Rows are points. Each copy is the shape, with its points in the same order, turned, moved and blurred by noise. Is it also mirrored, or only turned?
In the rows, zero is written as 128.

Shape:
[[161 126  80]
 [112 145 119]
 [160 124 100]
 [120 160 128]
 [143 156 152]
 [130 140 153]
 [ 99  71 107]]
Copy 1:
[[156 158  81]
 [104 121 105]
 [148 148  96]
 [ 99 134 118]
 [104 150 145]
 [112 135 146]
 [165  77 104]]
Copy 1 is: only turned
Copy 2:
[[134 127  58]
 [122 159 116]
 [141 122  74]
 [139 165 118]
 [165 151 129]
 [151 142 137]
 [ 78  94 115]]
Copy 2 is: only turned

Shape:
[[143 164 119 127]
 [ 89 131 109 108]
 [128  91 168 102]
 [149 107 148 160]
 [140 148 126  98]
 [179 104 160 143]
 [156 159 137 158]
 [153  94 127 130]
 [ 91 105 131 130]
 [ 91 160 174 164]]
Copy 1:
[[163 112 127  90]
 [144 110 108 149]
 [ 87 160 125 121]
 [120 135 183 113]
 [149 136 112 103]
 [115 163 176  89]
 [147 109 159  83]
 [130 159 158 128]
 [116 113 134 162]
 [ 99  61 140 103]]
Copy 1 is: mirrored
Copy 2, 10 rows:
[[134 150 145 136]
 [116 159 104  90]
 [127  84  94 116]
 [ 98  96 141 134]
 [153 144 113 135]
 [123  78 130 164]
 [131 125 173 139]
 [ 98 111 106 147]
 [ 97 129 110  86]
 [130 109 176  73]]
Copy 2 is: only turned
Copy 3:
[[123 173 140 119]
 [ 90 146 128  70]
 [118  86 167 103]
 [129 108 121 146]
 [126 158 161  98]
 [157 106 147 152]
 [124 159 130 154]
 [148 110 129 113]
 [ 88 111 119  89]
 [ 53 135 137 152]]
Copy 3 is: only turned

Shape:
[[ 76 123 142 118 145 108]
 [116 121 126 170 114 108]
 [150 150  91 124 123 111]
 [149 125  89 102 116 138]
 [141 149 134 140 106 100]
 [185 108 139 160  99 163]
 [116 142 138 111 149 102]
 [142 183 116  96 135 120]
 [116 170 161 114 200  87]
 [162 128 103 132 128 130]
 [123 146 130 195 114 153]
 [111 109 163 137 171 102]]
Copy 1:
[[127  84 165 147 147  83]
 [101 133 140 160 145 123]
 [161 157 124 143 145 119]
 [151 149 114 122 120  98]
 [131 146 154 142 154 136]
 [ 94 145 101 105 104 166]
 [153  96 151 141 152 114]
 [194 132 159 132 131 121]
 [189  60 166 162 173 139]
 [147 145 107 136 128 132]
 [ 96 136 142 181 103 151]
 [123  63 140 141 161 123]]
Copy 1 is: mirrored
Copy 2, 12 rows:
[[ 86 131 152 101 143 142]
 [ 94 134 140 163 107 133]
 [133  94  98 143 104 112]
 [154  84 123 147 130  99]
 [110 117  96 164 122 140]
 [153 131 119 222 142 111]
 [110 122 114 117 135 126]
 [149 111  75 109 119 134]
 [ 95 171  77  74 149 115]
 [138 114 113 161 122  99]
 [134 164 138 185  95 136]
 [ 83 158 131 126 160 112]]
Copy 2 is: mirrored

Shape:
[[103 125 113 139 109 180]
 [112  86 101 126 112 145]
 [ 89 106 128 160 141 133]
 [102 176 154 114 125 107]
 [ 79 115 142 172 118 143]
 [ 81  98  79 120 100 142]
 [129 111 116 107  93 131]
 [116 174 145 138 149 119]
 [136 172 128 147 149  99]
 [139 153 106  86 128 106]
 [129 163 152 114 168 114]
 [ 80 121 137 158 146 163]]
Copy 1 (12 x 6):
[[169  89 149 153 125 159]
 [131  96 153 115 110 155]
 [120  75 164 158 114 123]
 [130  95  93 165 157  98]
 [132  60 152 173 105 124]
 [119  65 153 117 142 174]
 [135 112 121 116 117 150]
 [129 112 120 189 150  96]
 [100 132 117 182 151 112]
 [112 131  98 123 168 123]
 [123 126 126 157 151  77]
 [153  79 171 173 124 119]]
Copy 1 is: mirrored
Copy 2 (12 x 6):
[[122 162 140  82 109 109]
 [150 123 121  71 116  89]
 [109 107 150  82 133 107]
 [115 124 158 174 140  98]
 [111 119 188  80 123 101]
 [144 142 121  70 135  63]
 [161 125 118 114 114  85]
 [110 123 154 150 153 128]
 [135 108 145 150 168 138]
 [146 125 100 156 149  98]
 [103 103 125 162 147 130]
 [ 87 129 156  83 125 120]]
Copy 2 is: mirrored
Copy 3, 12 rows:
[[126 166 111 167 130 118]
 [126 173 159 151 140 135]
 [117 121 159 177 149 123]
 [ 97  91 114 132  95 145]
 [116 110 147 188 132  97]
 [ 96 175 155 172 126 138]
 [127 159 146 120 109 139]
 [102  87 116 128 125 134]
 [ 92  79 124 110 137 126]
 [ 89 128 133  95 119 164]
 [117  71 116 122 132 165]
 [132 115 118 194 150 130]]
Copy 3 is: mirrored
